Each row is a point. The last column is the point's height on a tilted bowl or saddle (a function of degree 2), plus a little noise. Count its main directions that bend up, bend down and stay straight.

Points:
array([[-43, -26,  18, -12],
       [ -7,  -7, -11,  18],
       [ 18,  -2, -15,  17],
       [  1, -59, -57, -24],
       [ 12, -26,  57,  -4],
       [ 40, -67, -12,   2],
       [ 47, -18, -20,   6],
       [ 22,   7,  -7,  12],
       [ 57,  29, -38, -67],
       [-43, -23,  -4,  -9],
       [ 41, -72, -33, -16],
       [ 57,   4,  74, -67],
       [ 11,  -7,  56,  -9],
       [  5,  48,  38, -55],
       [-36,  53,  -8, -80],
       [ -1,  27, -14, -13]])
Directions: 0 up, 3 down, 0 straight

Points (26 x 5):
array([[ -59,  -44,   -6,    3,  -26],
       [   9,  -15,   14,  -13,   -8],
       [  11,   14,   30,  -66,   36],
       [ -64,  -11,  -33,   15,  -16],
       [   8,   75,   -6,  -10,   31],
       [  32,   53,    0,  -45,   49],
       [   0,   16,   50,   46,   10],
       [  62,    2,  -60,   66,  108],
       [  21,   21, -102,  -37,   69],
       [ -52,    0,  -15,  -40,  -11],
       [   9,  -22,   10,  -24,   -7],
       [  32,  -78,   32,   -2,   23],
       [  11,   23,  -14,   34,    9],
       [  17,  -26,    1,   22,    1],
       [ -33,  -59,    0,  -50,   -8],
       [ -67,   -9,  -33,   21,  -13],
       [ -20,   31,   30,  -59,   25],
       [ -58,  -12,   14,   30,  -25],
       [  27,  -19,    7,   17,    7],
       [  23,  -25,  -93,  -12,   49],
       [ -19,   60,  -31,   50,   26],
       [  63,   48,   10,  -26,   64],
       [  35,   29,   -8,  -15,   22],
       [  -3,   -8,  -23,   -5,  -11],
       [  -6,    6,   31,  -29,   -4],
       [  48,  -17,   -6,   13,   26]])
Directions: 4 up, 0 down, 0 straight

Points (48 x 7):
array([[  -6,  -66,    3,  -46,   58,    7,   52],
       [  31,  -73,  -66,   -8,  -11,   -1,   54],
       [  66,  -73,   15,  -18,   -6,    7,   46],
       [  56,  -32,   26,  -37,  -10,  -20,   36],
       [  -6,  -42,    3,   68,  -29,  -73,   44],
       [  48,   -3,  -23,  -43,  -10,   14,   31],
       [  -1,  -45,   18,  -15,  -10,  -74,   38],
       [   4,    9,   27,  -60,  -13,   12,   26],
       [ -41,  -20,  -29,   35,   11,  -13,   20],
       [ -14,  -58,   -8,  -36,  -26,  -32,   37],
       [  18,  -19,  -53,  -27,   -4,  -30,   37],
       [ -18,   -4,  -35,   11,    3,  -60,   25],
       [ -67,   10,  -33,   61,   16,  -79,   42],
       [  16,  -58,   65,  -31,  -24,   -6,   35],
       [ -33,    7,   41,  -50,    2,  -19,   26],
       [ -19,   42,    7,    9,  -34,  -51,   18],
       [  24,   92,  -59,   46,    6,  -44,   41],
       [ -29,   42,  -61,    0,   26,   28,   22],
       [   8,   88,   17,  -40,    5,  -24,   30],
       [   9,  -49,   12,   44,   28,   -3,   27],
       [  22,   15,   11,    5,   39,  -27,   16],
       [ -27,   17,    9,  -39,   30,   -8,   20],
       [  -3,  -47,  -34,  -83,  -49,   18,   61],
       [  27,   16,   18,  -11,  -24,  -22,   15],
       [ -26,  -24,    4,    0,    7,  -59,   23],
       [  12,   46,   25,   32,   26,  -37,   11],
       [ -16,   78,   12,  -17,   12,  -22,   17],
       [  20,  -28,   10,  -17,  -15,   -2,   17],
       [ -53,   71,  -18,  -72,   10,  -15,   49],
       [   0,  -38,  -40,  -12,   84,   -5,   55],
       [   4,  -16,  -62,  -22,  -17,    0,   30],
       [ -49,   13,  -17,   15,   10,   12,   13],
       [  -5,    9,   14,   23,  -27,   54,   14],
       [  51,  -30,  -49,   -1,   18, -106,   89],
       [ -28,   29,  -65,  -18,  -42,  -36,   38],
       [   4,    0,   32,  -29,  -16,   31,   15],
       [ -13,  -28,   63,   11,  -62,   40,   35],
       [ -39,   -7,  -35,   37,  -11,   16,   19],
       [ -27,  -10,   31,  -82,   10,   -4,   43],
       [  -7,  -21,   35,   -5,  -21,  -26,   15],
       [ -21,  -44,    8,  -34,  -26,   37,   29],
       [  25,   15,  -29,  -39,    4,  -36,   32],
       [ -86,  -22,  -39,    6,   10,  -18,   36],
       [  29,    3,  -12,   38,   64,  -34,   36],
       [  32,  -31,   -9,    5,    6,  -31,   26],
       [   6,   55,   11,   -6,   55,   21,   16],
       [ -17,  -19,  -72,   -2,   42,  -67,   56],
       [  68,   22,   39,   90,  -22,   -9,   38]])
Directions: 6 up, 0 down, 0 straight
